Rows are points. Any point is a mix of the corners, with weights that add up to 1. It lies inside the corners' shape when no weight is negative. Is each point inside? If not, which corners have a negative weight?
In the rows, zero is written as 128.

Corners:
(1): [119 151 110]
(2): [164 125  88]
(3): [ 82  74 171]
(4): [138 131 212]
Points:
[111  98 121] -> outside (4)
[119 131 203] -> outside (2)
[132 135 170] -> inside
[100 117 170] -> outside (2)
[162 149 127] -> outside (3)

Corners:
(1): [ 82  90 154 164 129 124 148 142 105 148  88]
(2): [104 122 139 116 108 106 102 145 117  75  93]
(3): [196 136 120 110 118 114 153 161 136 135 148]
(4): [142 160 131 108  89 140 143 162 118 136 157]
(5): [101 129 144 147 139 120 103 127 112 142 159]
(6): [128 133  98 125 136 122 169  67 120 107 155]
(7): [161 122  70 221 139 142 103 122 172 135 172]
(8): [ 94  81 146 111 139 159 118 152 126 159  40]
(9): [117 116  95 134 131 110 139 113  80 122 140]
(10): [151 120 146 137 101 125  91 140 106 127 157]
(11): [123 146 120 249 159 118 149 113  94 148 146]
(12): [166 107 117 133 130 131 110 163  94  76 171]
Points:
[135 125 116 160 143 137 152 130 130 146 133] -> outside (2, 9, 10)
[142 140 119 131 119 122 133 123 122 130 144] -> outside (1, 12)
[143 121 120 130 121 124 130 140 125 127 138] -> outside (11)
[121 122 147 132 121 123 129 138 111 124 126] -> outside (7, 9)
[138 122 144 129 128 127 138 156 102 154 132] -> outside (2, 6, 7)
[128 130 118 131 122 129 141 125 113 127 138] -> inside
[117 114 125 142 134 132 129 124 120 133 123] -> inside
[128 126 150 138 124 123 134 140 117 147 119] -> outside (7, 9, 12)

Corners:
(1): [141 102  98 135 107 100 148 119 134 140 123 148 102 113 130 143 132 118
 120 125]
(2): [116 114 154 119 142 227 113 110 107  91 113 135 121 138 113  86 147 109
 115 125]
(3): [122 125 105 154 151 110 145 142 164 149 114 119 128 141 104 131  95 107
  94 138]
(4): [101 105  98 125 141 192 141 137 169  92 112 154 108 109 138 144 136 104
 118 116]
(5): [103 109 122 108 109 101 161 147 148 127 119 122 113 130 118 139 136 112
 107 109]
(6): [138 115 167 114 137  98 139 127 146  68 126 134 122 140 123 136 135 110
 152 143]
(7): [ 88 112 100 130 149 105 164 138 140 106 131 141 108 144 142 148 130 134
 100  96]
(8): [103 249  96 111 132  77 147 138 149 129 164 115 130 159 144 114 130 139
 110 142]
(9): [113 122 139 126 134 106 141 125 146 148 174 137 129 131 132 121 141 138
 125 120]
(10): [146 177 102 108 129  94 152 142 153 120 108 144 111 144 145 123  83 119
 116 119]
(11): [166 123 131 149 147 112 153 145 159 141  98 161 102 112  97 131 136 103
 106 109]
(12): [122 103 109 159 124 148 137 161 142 131 107 161 128 131 124 128 129 108
 116 102]
(13): [118 109 132 109 137 165  74 140 118 124 136 124 134 121 138 123 141 149
 120 136]
(14): [109 110 162 120 135 119 124 115 138 151 113 125 120  82 112 120 133 120
 184 127]
(15): [116 135  89 115 118 100 122 126 156 102 123  98 118 129 136 127 130 167
 132 109]
(16): [124 133 128 124 136 173  64 143 118 136 134 140 110 102  84 111 103  96
 113 125]
(17): [ 91 122  89  89 123 104 139 127 157  82 156 123 149 169 120 144 122 228
  91 131]
(18): [ 94 133 112 115 148  99 149 119 142 124 137 127 213 145 100 133 136 123
  99 116]
(19): [123 139 106 116  91 109  82 119 138 135 121 146 132 118 112  72 141 110
 103 123]
(20): [136 121 151 151 125 102 139 132 129 131 162 139 132  70 135 104 121 132
 127 133]
(21): [126 106 217 125 114 144  56 102 106 126 125 126 130 111  99 109 146 121
 117 124]
Points:
[115 128 101 118 138 120 138 146 150 119 136 139 128 144 127 144 123 141
 106 124] -> outside (2, 14, 15, 19, 20, 21)
[117 129 116 122 130 117 138 134 144 124 133 134 124 128 126 126 127 130
 118 121] -> outside (21)
[111 132 101 120 129 101 135 132 148 121 133 130 127 125 120 133 128 134
 113 125] -> outside (2, 9, 10, 12, 21)
[120 119 131 127 125 122 110 134 137 125 132 138 131 116 121 112 121 106
 114 119] -> outside (1, 2, 8, 11, 14, 17)
[121 116 133 125 129 140 120 135 140 134 125 142 134 118 111 117 127 116
 111 121] -> outside (1, 6, 7, 8, 15)
